Rows are points. Examples show where two turns around zero, p and q, send a point. Write where each new point lands after one turn and then the other. Backwards means that the second turn is done in reverse. Each puzzle has new turns, and all numbers are rounded.
In the rows, zero is written as 128.

Turn p:
[181 136 111] -> [163 167 108]
[131 130 160] -> [148 108 144]
[ 93 105 117] -> [ 92 107 116]
[133 128 103] -> [118 147 115]
[102 140 148] -> [118 110 156]
Turn q:
[116 157 110] -> [126 148  98]
[134  69 139] -> [112  83 165]
[148 131 147] -> [150 130 145]
[127 125 119] -> [125 122 121]
[125 172  99] -> [138 152  82]
[119 115 154] -> [118 132 157]
Where do these land?
q, then p: [135 152  96] -> [116 161 108]
p, then q: [110 111 166] -> [117  95 157]
p, then q: [130 101  96] -> [110 125  90]
p, then q backwards: [161 126 133] -> [151 152 127]
q, then p: [105 149 148] -> [125 139 163]

Turn p:
[145 147 174 152 144 115] -> [168 124 145 152 117  93]
[ 89  98 102  91 120 163] -> [ 77 140 137 109 168 159]
[121 111 108 142 139 133] -> [118 113 112 140 141 141]
[148 133 153 167 102  99] -> [142  98 125 130  92  87]
[140 174 141 139 131 135] -> [147 147 145 151  95 126]
[157 102 116 139 115 123] -> [135  91 117 110 121 137]
[141 108 118 107 124 132] -> [130 122 127 102 139 145]
[ 84 153 112  87 149 124] -> [109 191 116 132 149 136]
Turn q:
[ 87  85 132 141 103 138] -> [100 109 122 144 110  76]
[147 132 172 107 150 118] -> [148 115 155  84 132 137]
[139 113 108 125 145 133] -> [134 118 104 129 146 131]
[142 124 139 122 112 142] -> [143 118 127 127 106 129]
[153 126 150 152 138 130] -> [164 140 133 116 131 114]
[124 163  61 116 123  76] -> [ 78 176  96 133 146 178]
[104 153 135 133 125 159] -> [129 121 160 162 125 130]
Where do these land?
q, then p: [141 117 138  95 142 152] -> [131  99 136 107 155 142]
p, then q: [131  99 153 123 113 112] -> [112 117 119  91 137 132]
p, then q: [145 149 145 197 105 137] -> [125 153 106 118  84  71]
p, then q: [131 160 156 157 135 116] -> [137 172 120 114 109 116]
q, then p backwards: [119 140 116  87 118 125] -> [130 121  96 135 110 155]
p, then q: [159 115 101 100 139 132] -> [149  92 117 143 128 154]
p, then q backwards: [ 91 135 131 101 118 124] -> [109 133 124 146 129  89]
q, then p: [107 111  84 164 154 126] -> [139 137  80 174 133 132]
